Each row of a before or after table is a point. One or more steps were done to the points. Then noise was added and the rows were shuffled. The steps act on columns, c1 being the first. What was done? A step turns or swaps two columns, mirrors them in a line or flattens them onto one, adds a multiple of one to another, or multiplies or shifts one. Angles are multiples of 10 degrees, from the lower column toward the higher: turns from -170 to 170, lines from 10 to 170 but not 90. Use the fewest steps. Two steps may share a column if one is a turn and the other turns, adds or multiplies; they go together, in the order done. Otherwise the lowest column goes first.
(in the rows, 128 means zero)

Before, 11 rows:
[[ 86 140]
 [ 39 103]
 [129 140]
 [139  87]
 [ 74  96]
 [214 182]
 [158 118]
 [134  73]
 [136 169]
 [ 81 111]
 [154 142]]
After:
[[123 132]
 [ 96 145]
 [103 144]
 [152 114]
 [112 134]
 [101 145]
 [157 114]
 [152 113]
 [ 73 160]
 [139 118]
 [170 103]]
Steps: flatten c1 and c2 onto the line at 150 degrees

Before, 14 rows:
[[157 172 178]
 [138 149 164]
 [123  89 178]
 [ 43 144  87]
 [ 81 153 123]
 [144 121 152]
 [133 153 140]
 [104 132 177]
 [162 166  84]
 [ 76  86 141]
 [121 112 196]
 [137 150 210]
 [ 40  83 150]
 [115 156 122]]
After:
[[ 64  81 188]
 [155 148 153]
 [181 152 195]
 [153 110 191]
 [ 89 152 149]
 [152 122 142]
 [131 134 181]
 [112 158 130]
 [139 164  71]
 [141 156 138]
 [150  88 170]
 [ 32 145 132]
 [ 89  86 167]
 [177 167 162]]
Steps: turn c1 and c3 by -30 degrees

Before (9 x 4):
[[121 110 166  96]
 [135 110 166 100]
 [ 95 172 172 155]
 [144 122 169 119]
 [124 100 137 170]
 [129 115 106 142]
 [130 116 122  96]
 [127 151 137 126]
 [110 139 151 146]]
After:
[[189 113 149 143]
 [144 117 134  96]
 [ 24 111  82  97]
 [  3 121 100 120]
 [ 15 173  56 157]
 [ 19 107  94 101]
 [ 67 137  90 149]
 [103 148 117 129]
 [101  97 113 169]]
Steps: multiply c3 by 3; turn c1 and c3 by 110 degrees

Before:
[[123 100 161 102 150 147]
 [ 73 123 108 121 106 103]
 [ 77 128 138 109 104 167]
 [109 129 143 114  89 139]
 [129 111 100 142 112 123]
 [118  44 152 104 108 165]
 [ 98 125 130 128 132 173]
 [127 131 131 249 129 105]]
After (8 x 6):
[[115 120 155 136 111 144]
 [198 106 207 188 130 120]
 [126 102 159  76 105 130]
 [140 171 140 104 131 139]
 [140 167 128  74 104 136]
 [137 151 100 108 107 216]
 [140 143  92 111 150 159]
 [137 139 116 104  89 130]]
Steps: turn c1 and c4 by 60 degrees; turn c1 and c3 by -130 degrees; turn c2 and c6 by -80 degrees

Before (10 x 8):
[[136 151 159 131  72  68 110 144]
 [175  54 109 106 158  82 105  61]
 [172  73 128 101 147 153 133  37]
 [ 30 131  76 197 120 156 132 146]
 [142  84 146 115 161 129 117  22]
 [128 114 157 114 111  93 161 182]
 [138 177 103 120 157 100 160 136]
 [ 19 154 105 124 135 141 102 164]
 [146 149 139 142 139 129  98 173]
 [112 162 166 160 163  79 148 178]]
After, 10 rows:
[[141  83 147  29 156 140 118 167]
 [ 17 151 104 159 129 135 103 109]
 [168  70 128  36 148 161 132 150]
 [ 25 132  79 126 121  73 132  71]
 [108 161 170 189 166  80 145 144]
 [175  53 111  84 156 136 101 196]
 [149 147 141 165 132 116  91 106]
 [139 177 104 138 159 126 154 155]
 [141 151 159 164  69 100 120 177]
 [131 112 158 194 116 133 164 146]]
Steps: turn c4 and c6 by -70 degrees; turn c4 and c8 by -110 degrees; turn c5 and c7 by -10 degrees

Before (10 x 9):
[[103 247  86 120 115 131 112 148 101]
 [161  77 111 123  80 115 110 115 133]
 [176 139  59 137 135 210 109 127 103]
 [147 143 121 141 139 115  46 123 134]
 [ 84 128 112 118 139 183 103 129  75]
 [ 96 234  96 106 117 144 123  85 148]
 [129  84 119 205 129 131 130 110 139]
 [146  95 109 110 142 109 133  92  36]
 [165  80 117 117 145 133 138 135 142]
 [131  81  66 145 144 104  88 122 120]]
After:
[[139 136 161 149 160  99  91 177 182]
 [173 143 146 116 158 136 133 171 128]
 [151 118 138 143 152 111  45 112 125]
 [143 113 144 207 129 133 132 179 123]
 [ 94 129  99 116 145 187 103 128 177]
 [117 129 136 117 102 130 114   3 172]
 [150  96  70 109 152 109 131 169 201]
 [172 125 147 129  31 113 113 177 144]
 [102  69 164 106 102 140 125  27 141]
 [184 123 148 134 142 207 111 119 193]]
Steps: shift c1 by 10; turn c2 and c8 by -100 degrees; turn c3 and c9 by -130 degrees; multiply c5 by 2

Before, 12 rows:
[[139 113 134 117 140 147 128 141 141 153 141]
 [122 117 153 115 134 149 125  98 140 130 139]
 [140 142 118 126 121 147 126 109 136 127 114]
 [127 110 123 125 131 100 139 137 138 124 137]
 [135 147 131 132 129  88 140 100 112 136 132]
 [123 140 134 113 125 116 115 135 146 152 130]
 [136 129 144 138 125 137 147 142 148 130 129]
 [114 114 135 117 125 104 145 124 133 162 132]
 [132 143 122 108 128 150 142 118 124 122 133]
 [125 136 119 143 132 149 138 134 115 126 136]
 [121 136 122 124 187 146 120 136 148 126 124]
 [129 131 136 119 129 126 137 115  99 128 119]]
After:
[[124 119 204 101 132 190 126 146 141 132 138]
 [120 136 110 138 127 182 119 127 146 189 122]
 [123 113 109 137 125  45 141 129 136 130 136]
 [134 144 141  98 138   6 140 128 112 129 132]
 [121 143 146 137 152  92 117 142 149 125 129]
 [124 133 101 132 127 190 138 113 114 135 135]
 [136 132 175 140 131 154 145 117 150 125 129]
 [115 114 149 125 165  55 144 143 136 126 133]
 [128 130 150 117 127 121 135 142  99 129 120]
 [140 142 100 107 128 186 124 137 139 120 114]
 [134 142 109 122 121 194 143 150 124 129 135]
 [139 111 144 141 155 186 131 137 137 142 137]]
Steps: multiply c3 by 3; turn c4 and c8 by -100 degrees; swap c5 and c10; multiply c6 by 3

Before:
[[ 80 147 163 134 122 157 111  87 123 131 165 172 148 115]
 [ 77 128 119 119 160  83 114 146 112 115 184 100  82  98]
 [149  87 143 166 118 101 158 129 117 147 138 166 112 142]
 [143  90  96  94 104  84 124  98 155 132 129 130 160  86]
 [130  72 149 142 174 156 122  89 163 130 110  99 130 111]
 [130 119 164 102  93 139 152 109 112 131 132  91 155 103]
 [154 140 147 114 115 116 118  91 139 164 172 111 101  94]
 [158 138 141 180 164 128 132 131 152 161 141 128 131 148]]
After:
[[173  88  96 163  98  18 126 100 155 121 127 129 159  86]
 [100  72 150 124 190 199 123  90 165 113 110 101 128 110]
 [ 40  86 140 127 113  58 159 129 119 135 139 166 110 139]
 [197 129 119  87 169  13 114 144 116 115 181  96  81  98]
 [167 148 164  83 122 203 110  85 122 138 166 171 145 117]
 [126 143 146 157 114  96 118  89 137 168 175 111 102  92]
 [172 122 162 144  82 156 153 106 111 125 135  92 156 103]
 [  6 141 139 128 176 130 133 129 150 162 141 130 130 150]]
Steps: turn c1 and c4 by 120 degrees; multiply c1 by 2; add 0.3 times c2 to c10; multiply c5 by 1.3; multiply c6 by 2.5

Before (10 x 18):
[[ 66 169 142 157 123 153  51 142 134 120 128  55 179 116 193 153 150 160]
 [170 167  34 126 166 159 116 137  93 147 163 106  66  69 189 125 102  76]
 [130 132 163 123  92 101 103 167 173  87 155 133 171 104 166 180 150 129]
 [118 136 125 129 212 130 177 130 104 171 124  93 170 121 129 161 126 174]
 [132 116 129 112 112  98  90 155 181 168 109 150 189 135  96 128 184  95]
 [136  94  90  96 207 144 119 136 109 184 163 102 120  95 148 154 157 182]
 [165  98 129 114 151  82  85 163 161  87 119 103 182 153 131 126 149  94]
 [144  82 151 103  93 113 109 211 155 184  85 112 172 154 128 145 159 134]
 [ 75 150  92 195 135 186  93 106 120 118 176  52  61  51 206  70  91 126]
 [ 73 117 152 146  92 111  74 144 156  89  66  82 174 114 121 192 163 175]]
After:
[[142  52 154 162  92 106 109 209 105 214  87  69 171 155 127 147  97 138]
 [ 74 110 155 123  94 108  79 143 136 116  66  42 172 116 120 194  66 174]
 [163  82 129 147 151 112  86 165  50 117 119  60 181 152 131 123 104  97]
 [131 131 165 141  88  98 102 166  85 116 154  96 170 108 163 180  98 129]
 [130 110 124 162 113  93  89 155  57 197 109 110 189 136 101 129  53  97]
 [ 65 197 144 111 126 111  51 142 172 151 128  13 178 113 194 153  78 159]
 [168 188  34 120 166 151 117 140 132 180 159  65  65  69 192 125 168  77]
 [ 75 162  92  55 137 112  89 104 183 147 176  12  62  54 208  69 148 125]
 [137  74  89 165 204 141 120 136 188 214 163  60 121  92 148 151 102 179]
 [121 143 125 124 209 150 180 128 169 201 127  53 172 120 131 159 128 176]]
Steps: multiply c2 by 1.6; turn c4 and c17 by -160 degrees; multiply c17 by 1.6; turn c6 and c9 by 110 degrees; add 0.7 times c18 to c9; shift c10 by 30; shift c12 by -40

Before (14 x 20):
[[ 56 151 109 152  91 100 105  82 152 181 136 151 151 122 126 154 101 127
   93 193]
 [129 140 174 113 108 188 105 118 145 106 156 145  34 159 136 174 140 144
  107  93]
 [ 55  20  51  84 114 112  87 147 195 107 170 127  94 143 172 139 131 173
  122  91]
 [116 123 115  94 123 178 189 159  82 139 127  70  94 110 162 131 140 180
   88 162]
 [ 73 135 202 161 118 188  84 107  52 128 180 131 177 150 138  98 184 156
  116 160]
 [121 129  82 124 111 184 189 178 173 123 119 140 118  81 173 139 186 112
   67 175]
 [169 100  89 107 185 177  92 134  87 147 109 171  98 141 100 180  87 111
  138 113]
 [199 151 190 149 137  48 112 138 193 191 171 185 100  77 139 123 179 154
  107 144]
 [156  94  81 178 132 118 176 140 152 114 235 202 132 118 122  92 150 132
  157  91]
 [ 91  97 116 117  61 147 143 154 164 202 153 172 155 147 125 137 127 114
   70  88]
 [120 117 151 197 111 178 139 209 117 105 124 153  88 102 161 143 180 142
  156 101]
 [140 125 131 140 154 108 181 212  97  67 167 127  79  62 191 140 168  81
  151  75]
 [110  65  89 105 135 131 110  64  57  40 143 154 159 100 116  92  77 119
   67  65]
 [146 138 147 148  82 165  91 103 116 185 177 124  65 117 129 143  73  94
  120 169]]
After (14 x 20):
[[125 137  56 129 110 157 220 178 117 116 173 136 124  75 117 140 135 111
   70 167]
 [149  92  83 174 129 110 147 137  23 120 108 208 132 116  87  90 106 128
  164  93]
 [118 119 118  95 123 160 213 155 150 138  81  75  91 102 100 134 128 181
   86 157]
 [129 138 142 116 115 194 147 118  99 104 131 140  39 161 150 172 171 154
  107  96]
 [ 52 155 128 153  90 101 100  81 115 183 154 154 153 124 147 147  97 128
   90 188]
 [174  93 138  99 184 188 109 132 155 146 100 171 103 142 141 181  72 108
  138 113]
 [195 150 125 154 144  53  93 134  72 185 174 185 107  76 141 121 210 154
  108 140]
 [ 69 134 132 160 117 198 126 104 111 127  39 128 182 145 177  98 220 161
  115 157]
 [140 122  95 143 162  87 201 210 104  72  90 130  76  64 126 132 154  78
  151  77]
 [144 147 184 160  82 178 119 101  86 179 104 123  63 117 161 140 109  94
  127 177]
 [105  62 138 107 138 134 107  63 127  43  58 156 161  97 138  92  65 116
   64  62]
 [ 89  94 122 119  56 135 143 154  86 205 151 172 155 150 110 152 115 117
   70  96]
 [134 112  97 190 108 170 175 210 130 114 127 157  89 100 135 146 186 140
  157 109]
 [ 51  27  70  81 109 111 132 148  56 105 176 131 104 149 198 138  70 160
  119  91]]
Steps: turn c3 and c17 by 50 degrees; turn c7 and c15 by -50 degrees; turn c6 and c7 by 20 degrees; turn c9 and c11 by 110 degrees

Before (9 x 24):
[[101 122 126 131 134 119 102 132 104 148 107 158 127  69 140 104 117 165
  193 151 130 151 145 157]
 [125 130 109 115 163 134 210 119 200 143 187 221 160 167 230  99 123  53
  162  65 103 101 177 155]
 [109 174 167 114 139 138  62 125 116 116 107 126 118  79  75 101  79 174
  100 150 207 155 133 114]
 [163 150 156 152 162  73  76 178  71 104 106 134 110 102  85 108  87 188
  136 155 154 177 154 150]
 [170 104 186 159  96 143  78 118  47 147 104 145 106 126 123  84 115 201
  155 136 182  97 175  90]
 [103 132 150 109  88 165  64 113 145  85 193 119  36 101 178 140 149 156
   50 102 127 123  76 179]
 [102 110  90 131 199 161  90 135 123 128 162 147  30 101 102 160 137 153
  114  54 135 130  93 165]
 [141  99 178 154 122 102  92 109 107 136 113 161 187 121  79  95  97 107
  122 167 170 174 164 180]
 [ 58 121 100 122 123 148 178 113 158 104 229 156 164 176 190  93 133 111
  171  14 106  93 176 128]]
After, 9 rows:
[[169 153 143 114 167 104  75 176  77  99  68 133 108 112  83  94  89 186
  139  88 148 176 123  97]
 [103 105 119 112 183 163  91 135 189 128 161 147  32  85  93 172 139 145
  114  88 137 131  85 143]
 [108 176 130 150 177 102  62 131 106 116 136 127 118 137  77  83  75 174
  101 130 213 154 144 124]
 [106 132 108 135 131 190  61 115 164  81 165 116  38 181 172 116 142 155
   52 128 128 119  54 146]
 [171 101 163 121 118 102  81 117  81 141 137 142 102 152 118  57 108 201
  154  66 180  99 186 110]
 [100 120 145 142 180 107 101 134  98 145 121 161 128 155 140 123 115 164
  188 118 132 151 111 102]
 [144 102 149 120 134 109  90 107  88 136 103 164 194 134  83  64  92 108
  123 129 169 177 103  73]
 [123 130 154 152 109 186 209 114 221 139 139 230 159  73 229 147 127  55
  163 159 104 106 130  77]
 [ 54 119 163 149  84 225 175 114 243  99 151 154 164 106 187 143 133 108
  172  99 104  92 148  76]]
Steps: turn c4 and c16 by 150 degrees; turn c3 and c16 by -110 degrees; mirror c5 and c14 in the line at 150 degrees; swap c6 and c11; turn c9 and c20 by 60 degrees; mirror c23 and c24 in the line at 150 degrees

Before:
[[123 138 126 123 132 154 165 158 128 143  78 157 130 140 140 171 113 120
  120 128 135 138 152 113 149 105 165  95  98 153 115 112]
 [142 154 113 216 138  95  66 130 130 140 153  92 155 150 135  97 168 135
  162  96 249  95  68 145 151  75  96 153 154 113  45 173]
 [ 73 157 101  95 110  91 170 148 112 128  83 138 135 131 160 172 151 124
  115 122 136 163 178 114 105 110 114  84 127 155 123  94]
 [165 140 106 203 152 111 103  89 153 144 143 115 147 136 103  81 195 137
  129  85 230  95 108 159 149  96 102  73 146 106  36 191]
 [108 147 125 128 110 123 160 160  88 131  45 126 104 119 108 180  94 115
  107 155 123 164 174 135  72 141 159  93 119  98 165 112]
 [169 152  69  81  89 196  79 129 118 132 161 129 146 107 119 122 161 114
  178 121  96 147 119 147 162 150 164 119 138 157 152 118]
 [129 163  94 143 124 118 216 197 123 120  96 150 136 119 167 170 115  90
  122 141 128 154 160 133 102 143 131 104 123 100 136 122]
 [163 155 118  70 145 182  74 144  92 159 140 184 140  94 110 106 163 163
  179 171  64 148 131 129 135 177 162 161 162 134 139 127]
 [182 133  88  46 123 215  95 129 114 192 155 131 155 127 159 112 166 131
  133 151 124 124 143 150 139 197 176 137 127 149 162  90]]
After:
[[100 147 124 133 114 118 154 171  85 131  44 124  99 121 124 178  96 145
   78  89 124 168  87 134  69 141 158 121 115 177 164 114]
 [141 151 114 207 135  95  93 128 126 138 156  97 152 159 139  95 166 105
  195 188 252  96 180 144 147  70 100 112 148 112  40 176]
 [135 142 132 126 136 157 131 167 128 140  83 161 126 138 113 169 116 137
  101  88 135 140 108 115 147 114 163 157 100 152 112 110]
 [140 155  64  81  88 192 123 133 127 129 170 127 145 102 172 122 163 115
  202 187  95 147 120 144 166 151 169 149 134 122 148 117]
 [165 165  86 139 130 119 141 220 121 119  98 147 137 120 110 169 113 123
  111  40 127 148  84 130  93 141 137 122 124 158 140 124]
 [123 140 108 200 153 105  83  77 155 148 137 110 147 138 167  84 194 121
  171 155 232 100 148 155 146  92 104 125 148 186  40 193]
 [130 157  95  95 108  89 125 154 103 130  80 135 135 132  71 168 150 161
  134  93 135 163  90 115  99 107 107 159 122 160 119  95]
 [133 157 118  70 149 179 169 151  93 161 141 182 138  94 174 100 162 157
  205 184  70 150 146 127 133 177 158 126 163  94 137 123]
 [178 129  92  47 118 214 145 132 117 189 157 126 156 134 162 109 168 139
  160 154 117 125 116 147 135 199 172 136 128 115 156  89]]
Steps: mirror c1 and c15 in the line at 30 degrees; turn c7 and c20 by -90 degrees; multiply c8 by 1.3; add 0.7 times c17 to c19; mirror c18 and c23 in the line at 20 degrees; turn c28 and c30 by -110 degrees; multiply c28 by 0.7
